Rows are points. Any point is a mix of the corners, with weights that add up to 1. It lies inside the corners' shape when no weight is negative. Say inside or outside, and name the corners with a negative weight.

Corners:
(1): [ 1.9 -4.3]
(2): [0.7 1.9]
(3): [-7.7  5.7]
Points:
[-5.1  1.7] => outside (2)
[-7.0  5.2] => inside
[ 2.5 -1.2] => outside (3)
[-2.9  0.9] => inside

Corners:
(1): [  4.6  -0.2  -2.4 -11.6  -6.6  -2.8   6.6   0.0   4.2]
(2): [ 2.7 11.3 -2.0  4.8  2.2 -1.8 -1.4 -0.4 -7.2]
(3): [  8.7  -6.1  -1.2 -10.2  -6.2   4.7   5.1  -5.3  11.6]
(4): [-1.3  1.8  2.1  3.9  5.2 -4.3  2.8  2.5 -4.9]
(5): [ -4.3   0.7  -4.9   3.9   2.4  -1.5  -2.7  -2.2 -12.1]
(6): [-3.8  8.5  6.7  6.8 -6.1  4.8 -2.9  3.5 -7.4]
(7): [-1.1 -0.4 -3.2 -3.7 -7.2 -0.6  6.6 -1.4 10.3]
(8): [-4.4  5.6 -3.8 -1.0  4.1  2.2 -1.1  3.7 -5.4]
(9): [ 7.0 -6.8 -5.3 -6.8 -4.8 -4.5  0.1  1.0  9.8]
(10): [ 0.9  4.4 -1.0  5.9 -3.2  5.8  5.0  4.9 -6.8]
Points:
[ 1.1  3.7  1.2  5.0 -2.0  1.3  4.7  1.2 -6.2] => outside (8, 9)
[-0.2 -1.4 -0.4 -2.7 -5.5  1.9  3.3  0.4  3.0] => outside (2)
[ 1.2  1.7 -2.7 -1.3 -1.9 -0.6  3.6  0.4  0.2] => outside (6)
[ 0.0  4.6 -1.5  1.8  1.0 -0.8 -0.8  0.1 -3.5] => outside (1, 10)
[-0.2  2.2  0.9  1.0  0.7 -1.7  2.3  1.7 -2.7] => inside
[ 3.7 -1.0  0.0  1.3 -3.7 -0.2  3.4 -1.5  2.5] => outside (1, 8)
[ 1.2  0.5 -0.7 -1.0 -3.0 -1.0  2.1  0.4  1.0] => outside (8)
[ 2.3  1.8 -0.6  0.4 -4.7  1.0  3.7  0.9  0.0] => outside (8)
[ 3.7 -1.0 -4.5 -5.3 -0.9 -1.5  3.2  0.0  0.5] => outside (6, 7)

Corners:
(1): [-2.3 -4.7  8.5 -3.9 -9.0  1.5 -0.4  0.6 -0.7 -3.9 -1.5  3.2 -0.6 -2.4
  1.3  0.6  1.4 -4.2 -2.1  1.8]
(2): [ 1.5 -4.3 -3.4 -6.1  1.7 -4.4 -2.3 -8.8 -1.1  5.9 -3.3 -4.9 -5.3 -8.0
 -6.0 -1.6  0.5  6.6 -1.4  2.2]
(3): [-4.1 -5.9 -6.2 -1.2  3.1 -2.7  4.7 -3.5 -4.6 -1.7 -4.8 -4.6 -6.6 -3.0
  1.4  1.8 -2.1  5.6  1.1 -8.7]
(4): [ 5.5 -3.7  4.0 -4.1  1.0  1.5 -2.4 -0.7  5.6 -5.7 -4.5 -0.2  3.7  6.4
  3.7 -0.4  1.5  0.1  2.1  5.3]
(5): [ 0.1  4.6  3.7 -7.1  2.9  6.9 -6.1 -1.6  0.0 -1.9  1.8  8.4  8.5  2.3
 -4.6  4.5 -5.0 -2.4  4.9  0.6]
(6): [ 3.9 -2.1 -0.3  4.5 -3.5 -2.2  1.7 -7.5 -5.0  1.6 -0.1 -8.4 -5.8 -4.0
 -0.8  5.1  2.3  8.2  6.9  2.1]
(7): [ 1.5 -2.9  2.8 -2.8 -3.3  3.2  6.0  4.3 -3.0 -9.7 -0.4  1.6  2.5 -0.3
 -5.8 -6.2  0.4  3.4 -1.7  3.4]
(8): [-4.2  2.3  3.9 -1.2 -5.2  2.8  1.2 -5.1  8.6 -2.5 -9.6 11.6  4.0  2.1
 -2.1  1.9 -5.8  2.6  5.0  9.5]
(9): [-3.3 -5.5 -2.0 -1.0  3.0  0.7  2.9 -1.4  2.3 -8.5  2.5  2.6  6.2 -3.6
  1.7  5.5  7.7 -2.8  0.8  6.6]
(10): [ -2.7   3.2   1.7  -0.8   3.6   0.6   8.6 -10.5  -1.7   2.1  -4.7 -14.2
  -2.7 -10.0   1.8   0.6   3.3   5.6  -1.9  -2.2]
(11): [-8.4  1.5  1.7 -1.6  0.0  6.3 -6.7 -0.1 -0.1  3.5 -2.0  8.5  8.1  8.8
 -1.8 -1.5  3.8  2.4  1.3  5.3]
(12): [  5.0   0.1  -1.8   2.9  -5.1  -0.3   1.2  -0.6   3.4  -7.9   3.5   3.0
  -0.9   4.2   1.2   3.8   2.5   1.7 -10.8   4.7]
(13): [ 1.9 -2.7 -2.4 -2.7 -3.3  8.8  3.4 -6.4 -2.1 -6.3 -0.5  5.5  0.4  7.8
 -0.6 -0.1  4.4 -4.8 -2.1  7.3]
(14): [-1.8 -0.6  3.3  2.9  9.0 -4.1  2.2 -4.1 -2.4 -1.3 -3.4 -6.9 -9.7 -4.6
 -6.3  2.8  0.9  1.6  0.6 -0.1]
(15): [ 2.2 -9.6  4.6  3.4  6.7 -4.9  9.0 -9.3 -7.2  3.0  1.8 -4.2 -0.8 -3.6
 -0.9 -1.0 -0.3  5.3 -3.0 -5.2]
(16): [ 2.4 -0.3  1.2 -2.7 -2.8  5.7  2.9  8.8  5.5  5.7 -3.6  9.4 -0.9  1.2
 -0.6  0.0 -5.9  0.3  3.2  8.5]
(17): [ 0.9 -1.5 -4.8  6.6 -2.4  1.5 -3.6 -1.4 -1.8 -6.9 -2.0  0.7  3.0 -1.2
  4.5 -1.7 -3.3 -3.4 -3.7  9.6]
(18): [-0.3 -6.8  1.5  2.8  0.8  2.3  4.7 -7.7  3.3 -0.8  6.7 -6.6 -7.4 -7.3
 -1.6 -6.8  0.8  5.5  3.2 -4.4]
(19): [ -6.0  -3.2   0.2  -2.8   1.9  -6.4   6.8  -6.2  -0.3   3.1   2.6 -11.9
   0.3   0.5  -5.4   0.8  -2.8   1.4   1.8   1.3]
(20): [-0.1  8.2  1.0 -2.2  1.2 -5.7 -0.6 -4.7  0.2  0.3 -1.0  9.2  5.5  2.9
  1.6 -3.6  3.6 -3.3  7.2  0.7]
(21): [ 3.3  0.9 -0.1  4.0 -3.2  2.0 -4.4 -2.5  4.9  4.0 -7.0  2.4  6.0  0.9
 -8.0  1.2  1.6 -5.4  3.0  0.1]
Points:
[-0.3 -3.7  1.5 -0.4  1.3 -1.1  2.4 -5.1 -1.3  0.5 -0.4 -2.1 -1.2 -2.2
 -2.1 -0.4  0.4  2.6  0.0  0.6] => inside
[-0.6 -1.6  1.4 -1.3  0.0  0.1  2.2 -4.0 -0.4 -0.5 -2.2 -1.9 -0.9 -2.6
 -0.8  0.3  0.8  1.6  0.1  0.9] => inside
[-0.4 -1.7  1.2 -0.1  0.2  0.2  1.5 -2.6  0.2 -0.4 -1.4 -0.5 -1.2 -0.9
 -2.0  0.6  0.1  1.2  1.0  1.7] => inside
[-5.7 -1.2 -2.2  0.2 -2.7  0.1  2.0 -2.7 -0.2  0.3 -4.5 -1.6 -1.9 -5.2
 -3.1 -1.9  3.1  0.0  4.4  4.1] => outside (4, 5, 12, 15)
[-0.7 -4.5 -1.7  1.7 -0.9 -2.6  7.4 -5.4 -0.9 -2.6  0.0 -4.4 -5.9 -5.7
  0.2 -1.2  0.8  3.0 -1.3  2.3] => outside (4, 5, 11, 21)

Corners:
(1): [-2.4  3.1 -3.5  3.7  6.9  6.0  1.0 -1.8 -5.6  0.1  4.1  5.3  9.6 -3.8
  2.4 -8.2  3.1  0.5 -7.1  4.3]
(2): [-3.2  2.6  6.8 -2.6 -4.2 -3.7  1.4  3.6 -4.7 -2.2  4.6 -6.6 -3.8  0.1
  2.4 -4.2 -5.8 -5.2  1.4 -0.6]
(3): [-3.2  2.1 -5.2  3.6 -6.7 -8.6 -4.8  0.1 -5.1 -2.4  9.9 -1.6  2.6 -1.6
  2.8 -0.5  6.4  7.0  3.3  2.1]
(4): [ 2.1 -2.8  1.8  0.9 -3.2  2.1  4.8  5.5 -0.7 -5.9 -3.1 -6.9  5.1  1.6
  2.3 -1.9  6.4  7.6  4.7 -1.4]
(5): [-1.3 -6.9 -0.3 -6.9 -4.0 -5.6 -7.4 -9.4  2.2 -1.0  7.9 -2.3  3.3  3.5
 -2.4 -9.4 -4.3 -3.8  6.5 -2.4]
(6): [ 0.6 -4.2 -5.2 -3.3 -3.7 -8.9  1.3  3.5  1.4 -2.5  5.6 -1.7 -4.2  4.9
 -2.7 -1.1 -4.7  1.5 -2.8 -2.6]
(7): [-3.0 -1.2  1.4  6.3 -3.7  3.5 -2.1  5.5  0.3 -1.4 -4.8 -3.6 -1.8 -0.1
  2.8 -4.6  2.8 -3.6  3.1  3.3]
(8): [ 5.1 -2.8 16.1  1.4  7.3 -1.5  5.6  1.9  3.1 -3.8 -2.7  6.9 -5.9  4.6
  0.7  9.3 -0.8  0.4  6.4 -2.1]
(9): [-5.8 -2.4  2.7 -2.5  3.3  5.2  7.1  0.2 -4.0 -3.6 -2.3  4.3  6.7 -4.7
  1.7  7.6 -3.7  4.8 -0.3 -2.1]
(10): [-5.4 -1.0 -2.6 -5.8 -0.7 -1.2 -3.0 12.2 -0.6 -6.7  7.9  4.2 -3.3  4.1
  5.3 -2.9 -0.8 -3.0  6.1 -4.3]
(11): [ 2.3 -4.5 -2.5  4.2 -4.5 -7.7  0.6  2.3  2.5  0.7  5.4 -2.2  1.5 -1.0
 -0.8 -2.2 -3.5  7.1 -0.9 -7.4]
(12): [ 1.5  8.2 -4.2  4.3 -3.4 -3.6 -0.2  3.0  0.3 -2.7  3.2 -3.9 10.5 -0.8
 -4.1 -5.8  7.4 -4.4 -5.1 -3.2]
(13): [  6.0   3.3  -7.3   6.3  -5.2  -6.2  -6.4  -0.3   8.2   3.5   3.9 -13.4
  -0.6  -4.3   1.9   0.8   3.4   2.5  -9.3   0.4]
(14): [-4.9  6.5 -6.3  0.0 -3.5 -0.4  8.6  4.2  8.8  4.5  4.2 -2.4  6.5 -1.5
  2.0  1.0  5.3 -2.9 -6.9 -1.2]
(15): [-3.8  3.8  3.9  5.4 -3.0 10.6 -0.4 -1.0  0.5 -3.2  2.4  0.0 -4.9  6.4
  3.5 -0.7 -4.1 -0.7  1.0  0.7]
(16): [ -1.7   2.3   5.0   8.7  10.4   0.3   3.4  -2.0   7.9  -3.4  -0.6   5.5
   1.4  -2.2   1.8   2.5 -10.1   3.5  -2.6   6.5]
(17): [ 1.6 -5.0  2.9 -2.7 -1.4 -1.0 -3.5  8.0 -1.0  1.5 -0.1  2.4  7.4  6.8
 -0.5 -0.1 -2.6  1.9  9.2  1.7]
(18): [-3.7 -4.5  3.5  7.5  0.8 -5.4 -1.8 -9.6  7.8  1.8 -5.3 -5.0 -2.6  9.3
  5.1  3.8 -7.0 -5.1 -5.3 -0.8]
(19): [ 2.5  1.0 -4.4  5.0 -1.5 -1.2 -1.2 -7.4  1.4  3.4 -5.8 -5.4 -0.7  3.9
  6.1 -1.6 -0.2 -4.6 -2.3 -0.4]
(20): [-10.6   5.6  -0.5  -4.1   3.7   1.4   7.5   4.7  -6.6  -3.4   7.3  -3.6
  -4.9  -0.3   0.7  -0.7   1.0  -0.4   3.8  -2.4]
(21): [-0.3  3.4  6.9 -0.7  4.2 -2.9 -1.4  9.0 -2.1 -5.3 -3.2  9.7 -0.9 -0.7
 -0.6 -3.9 -5.2  9.1 -4.4 -0.6]
Points:
[-3.0  0.2  2.7 -0.6  0.4  0.7  2.0  2.2 -0.5 -2.4  2.4  1.3  1.2  2.0
  1.0 -0.4 -1.4 -0.1  1.6 -0.1] => outside (11, 13, 19)
[-1.4 -0.4  0.7  1.4 -1.0 -2.0  0.0  2.6  0.8 -1.6  2.5 -0.8  0.9  1.0
  1.0 -1.0 -1.1  1.5  0.2 -1.0] => outside (19)
[ 0.3  0.0 -1.5  1.6 -4.5 -2.3 -3.8  2.7  2.1  0.6  0.4 -3.6  1.7  4.3
  1.4 -6.3 -1.8 -1.4 -2.8 -1.3] => outside (3, 8, 9, 16, 20)
[-1.1 -1.1  1.9  1.6 -1.3 -1.1 -0.6 -0.1  2.8 -2.4  2.5 -0.6  0.7  1.1
  0.6 -2.7 -3.1 -0.4 -1.6 -1.7] => outside (3, 17, 19, 20)
[-1.6 -0.1  1.9  1.5  1.2 -1.2  0.6  0.9  1.0 -1.1  1.3  1.8  0.4  2.5
  1.4 -0.3 -3.2 -0.7  0.7 -0.1] => outside (4, 13)
[ 0.8  1.8  2.5  3.2  0.0 -1.4 -2.4  0.3 -2.1 -2.4  2.1 -1.6 -0.8  1.4
  0.6 -3.4  1.1  0.8  2.2  2.8] => outside (9, 10, 11, 14, 18)

Corners:
(1): [-0.6  5.8 -0.7  1.9 -2.0 -1.3 -6.9 -5.9 -1.5  3.0  0.6  0.6  0.3 -1.1
  0.6  2.2 -3.9 -2.1  5.8 -2.6]
(2): [  1.0  -5.9  -2.4   1.4  -3.2  -0.6   1.1   1.1   0.4   0.0   2.2  -4.7
 -19.5   5.5  -2.6  -1.3  -0.6  -1.3   3.1  -3.9]
(3): [-0.5 -1.2  1.3 -2.6 -2.2  7.6  1.9 -1.8 -2.1 -3.3  2.5 -2.3  1.9  0.1
  0.3  1.8 -4.6 -2.8 -4.6 -0.5]
(4): [ 0.3 -0.1  1.4 -0.2 -4.9 -0.1  1.0 -0.2 -3.6  4.6  4.2 -4.6  1.3 -4.2
  0.0  4.2 -3.8 -3.7  3.7 -6.7]
(5): [-5.7  7.2 -3.5  2.4 -6.2 -3.5 -9.6 -3.8  0.1  1.3  3.0 -2.9 -3.8  2.1
  0.7  5.1 23.0 -3.3  3.8 -4.5]
(6): [-8.0 -4.6 -4.3 -2.6 -3.4  3.2 -0.3  4.0 -2.9  4.8 -9.5 11.1 -8.5  5.4
 -2.3 -0.2 -2.7 -2.8  8.4 -2.8]
(7): [ 3.5 -1.2 10.2  2.9 -5.0 -5.6  0.2  1.7 -2.3  3.9 -4.1  1.1  0.7  8.4
 -2.1 -4.9  2.1 -3.7  6.3  2.1]
(8): [-0.7  4.9 -1.5 -6.5 -3.5 -0.5  1.7  1.3 -2.0  1.4  1.0  1.4  3.0  3.0
 13.9  0.3  3.9  4.1  4.3  0.9]
(9): [ 1.9 -3.5 -2.6  1.2  6.4  1.6  1.9 -0.7  1.5  2.3  3.9 -1.8  0.7  0.7
  0.0  3.7 -3.9 -5.4  1.0 -1.0]
(10): [-3.3  2.8 -0.3  1.6  1.0 -3.3  1.3 -1.4 -4.3 -3.6  0.0 -2.7  2.6  1.5
  3.8  2.8 -2.6 -3.2  2.3 -5.2]
(11): [  0.0  -3.0  22.6  -1.1  14.5  -2.9  -5.0   2.1  -3.0   5.5  -5.0  -5.8
   1.9   1.9  -0.2   1.9 -10.6  10.3   4.1  -6.5]
(12): [-3.9 16.4 -1.7 -2.4 -3.1  2.5 -3.8  2.2  3.9  4.8  2.4 -4.9 -5.0  0.0
  0.5  4.1 -2.4 -5.7  4.5  0.7]
(13): [ 1.0 -4.2  3.9  2.9  4.6 -4.7 -7.4  1.4  1.4  1.4  2.3 -4.7 -0.2 -1.1
  5.5 -8.0 -4.1 -5.4 -0.7 -3.2]
(14): [-1.5 -2.7 10.3  2.4  0.4 -0.5 -1.9  5.1 -2.2  2.6  2.9 -3.9  1.2  7.8
 -1.0 -6.5 -1.4  4.1  7.8 -5.4]
(15): [-7.0  4.6  7.0 -1.9 -5.1 -2.6 -0.9 -7.8 -3.2  1.9  3.8  1.9  2.9 -1.4
 -1.0  2.2 -2.5 -4.1  6.3  4.1]
(16): [  2.4  -1.5  -2.8  -9.7  -4.0  -5.0  -2.0   4.0  -2.8 -12.1   4.9   3.1
   4.7   0.6  -5.0  -1.8  11.7  -6.5   1.2  -1.8]
(17): [-1.2 -0.5  0.3  0.0  4.8 -2.5 -0.4  1.3 -0.6  1.0  4.5  7.4 -2.8 -1.5
 -0.9 -0.7 -5.8 -2.8 -6.5 -7.7]
(18): [-2.6  1.1  3.4  2.8 -4.0 -4.3  1.4 -0.9  7.6 -4.6  3.8  4.5  0.7 -2.4
  2.2  2.5 -3.6 -0.9 -0.7 -4.1]
(19): [ 0.6 -2.5 -4.3  1.8 -4.5 -3.3  1.0  2.6 -4.1 -8.5  1.6 -2.4  3.7 -1.5
 -1.1 -9.1 20.2 -2.7  6.5  3.6]
(20): [  2.3   4.1  -1.0  -0.8  -2.9  -1.1   2.9  -3.5   4.4   3.1   0.0  -4.9
   0.6  -1.5  -1.9 -11.6  -1.2  -3.6   1.5  -5.4]
(21): [-1.8 -3.0 -0.5 -0.6 -5.2 -3.9 -0.7  2.9 -2.3  2.4  1.0 -5.8 -1.5  7.4
 -5.4  2.9 -1.5  6.7 -1.1  1.2]
Points:
[-1.5 -1.0  0.9  0.3 -1.1 -1.6 -1.5  1.2 -1.3 -1.8  1.3  1.2 -1.0  0.7
  1.2 -0.8  3.3 -3.0  3.7 -1.7] => outside (20, 21)
[ 0.1 -0.6 -7.8 -6.3 -4.9  5.4  0.1  0.8 -2.4  1.5  2.6 -3.8 -0.7 -0.4
 -0.4 -5.8 -5.0 -4.4  6.0  1.7] => outside (5, 7, 10, 11, 17, 18)
[-3.4  5.1 -1.0 -3.1 -5.2 -2.4 -1.7 -1.3 -1.0 -1.4 -0.6 -3.9  5.8 -2.5
  3.6  0.0  6.6 -1.4  3.0  0.1] => outside (1, 2, 7, 9, 14, 17)
[-1.2 -1.1  4.7  0.7  2.2 -0.1  0.5 -1.7 -2.5  6.2 -3.1 -3.4  2.6  0.6
  1.9 -4.5 -0.9 -0.5  1.0 -2.8] => outside (1, 2, 12, 14, 16, 18)
[ 0.8  0.3  3.1 -0.2 -0.9 -2.1 -1.5 -0.2 -0.1  0.9  2.9 -2.7  0.2  1.1
  0.1 -1.4  1.5 -1.2  2.3 -0.7] => outside (6, 10)
[-0.9  1.3  5.7  0.3  1.0 -2.5 -4.1 -0.2  0.5  1.3  2.3  0.8  1.8 -1.1
 -2.6 -2.9  1.3 -4.9  5.3 -2.8] => outside (2, 3, 8, 10, 21)
[-0.3  0.1  0.7 -0.2 -1.2 -1.2 -0.7  1.0 -0.5  0.0  1.2 -1.9 -1.9  1.7
  0.6 -1.4  1.5 -1.2  2.4 -2.9] => outside (15)
[ -0.2  -9.3   4.9   3.8   3.0  -6.9  -3.8   0.9  -2.5   0.2  -1.8  -2.7
  -3.5   6.9  -6.7 -11.1   9.2  -2.6   3.6  -3.4] => outside (1, 3, 4, 8, 12, 18)
[-1.1  0.3  1.9 -0.4 -1.9 -1.2 -1.7  0.4 -0.7  1.2  1.7 -0.5 -0.8  1.5
 -0.3 -0.6  0.8 -1.2  3.0 -2.5] => outside (10)
